Each row of a before or after table is a point. One or more steps were done to the points. Then noise was added and the rows were shuffled. The steps act on columns, c1 being the first. Name the steps. A step turns or swaps two columns, mirrors them in a line or flattens them onto one, adds a multiple of one to another, or multiplies or shifts one. Angles are multiples of 10 degrees, from the lower column toward the higher: turns from -170 to 170, lines from 10 to 170 but not 90. Use the fewest steps. Two steps may share a column if one is a turn and the other turns, adds or multiplies; they go together, in the order done. Otherwise the lowest column goes first.

Before (10 x 3):
[[ 0.77 -0.40  0.12]
 [ 0.73  0.02  0.07]
 [-0.29 -0.36  0.37]
 [ 0.48 -0.16  0.29]
 [-0.25  1.12  0.12]
 [-0.48  0.40 -0.09]
 [-0.09  0.37  0.27]
 [-0.07  0.37 -0.56]
 [-0.63  0.34  0.09]
 [ 0.10  0.20  0.10]]
After (10 x 3):
[[-0.18 -0.76  0.36]
 [-0.73 -0.35  0.11]
 [-0.18  0.10  0.10]
 [-0.53  0.00  0.30]
 [ 0.44  0.49  0.06]
 [-0.56 -0.03 -0.09]
 [ 0.21  0.02  0.32]
 [ 0.74  0.19  0.13]
 [ 0.02  0.65 -0.53]
 [-1.08  0.45  0.16]]
Steps: add -1 times c3 to c1; turn c1 and c2 by 50 degrees

Before (14 x 6):
[[-0.43  0.30 -0.12 -0.38 -0.37 -0.04]
 [-0.48  0.23  0.17  0.30 -0.13  0.54]
 [-0.04 -0.50  0.40  0.27  0.43  0.06]
 [ 0.53  0.00  0.25  0.32  0.48  0.03]
 [ 0.16  0.72 -0.01 -0.17 -0.17 -0.13]
 [-0.44 -0.48  0.06  0.20 -0.29 -0.03]
 [ 0.43  0.81  0.24 -0.11  0.20  0.09]
 [-0.19  0.21  0.29  0.03  0.30  0.25]
 [ 0.54 -0.44 -0.67  0.08 -0.20  0.27]
 [-0.29  0.08  0.32  0.12  1.12 -0.15]
 [-0.43 -0.44 -0.94 -1.34  0.59 -0.17]
 [-0.17 -0.04 -0.14 -0.26  0.17 -0.04]
 [ 0.45 -0.05  0.39  0.21 -0.23  0.83]
 [-0.51 -0.42 -0.37  0.26 -0.35  0.22]]
After (14 x 6):
[[-0.18 -0.06 -0.14 -0.26  0.23  0.05]
 [ 0.53 -0.02  0.26  0.31  0.47 -0.03]
 [-0.47  0.23  0.15  0.34 -0.35 -0.57]
 [ 0.43  0.82  0.23 -0.10 -0.61 -0.09]
 [-0.46 -0.47  0.09  0.19  0.21  0.02]
 [-0.18  0.21  0.32  0.01  0.11 -0.25]
 [-0.29  0.10  0.34  0.12  1.06  0.15]
 [-0.43 -0.46 -0.92 -1.33  1.02  0.16]
 [ 0.53 -0.42 -0.67  0.09  0.23 -0.25]
 [ 0.12  0.73 -0.01 -0.16 -0.89  0.17]
 [-0.52 -0.41 -0.36  0.26  0.05 -0.20]
 [-0.46  0.30 -0.13 -0.39 -0.66  0.07]
 [ 0.44 -0.07  0.40  0.18 -0.22 -0.83]
 [-0.05 -0.51  0.39  0.31  0.90 -0.05]]
Steps: add -1 times c2 to c5; multiply c6 by -1

Before (8 x 8):
[[-0.20 -0.04 -0.21  0.67 -0.40 -0.09  0.10  0.76]
 [ 0.78 -0.31  0.23 -0.05  1.12  0.89 -0.14  0.40]
 [ 0.72  0.24  0.10  0.20 -0.40  0.15  0.53  0.21]
 [ 0.26  0.35 -0.39  0.24  0.06  0.74 -0.13  0.59]
 [-0.07  0.56  0.25  0.38 -0.71 -0.11 -0.07  0.08]
 [ 0.10  0.00 -0.38  0.61 -0.82 -0.28 -0.25  0.15]
 [ 0.04  0.31 -0.11 -0.27 -0.18 -0.08  0.12  0.06]
 [-0.07  1.01 -0.47  0.44  0.27 -0.22 -0.09  0.25]]
After (8 x 8):
[[ 0.13 -0.28 -0.21 -0.56  0.75 -0.14 -0.11 -0.40]
 [-0.06 -0.12 -0.10  0.36  0.07 -0.01 -0.14 -0.20]
 [-0.07 -0.68  0.27 -0.04  0.05 -0.17  0.03 -0.69]
 [-0.30 -0.28 -0.42 -0.55  0.17 -0.22  0.10 -0.82]
 [-0.27 -0.30  0.08 -0.06  0.18  0.78 -0.43 -0.42]
 [ 0.15 -0.41 -0.38 -0.06  0.59  0.63  0.52  0.03]
 [-0.12  0.30  0.21 -0.13  0.40  1.05  0.56  1.15]
 [-0.11 -1.11 -0.47  0.13  0.31 -0.24 -0.05  0.28]]
Steps: turn c6 and c7 by 150 degrees; turn c1 and c6 by 140 degrees; turn c2 and c4 by 150 degrees; swap c5 and c8
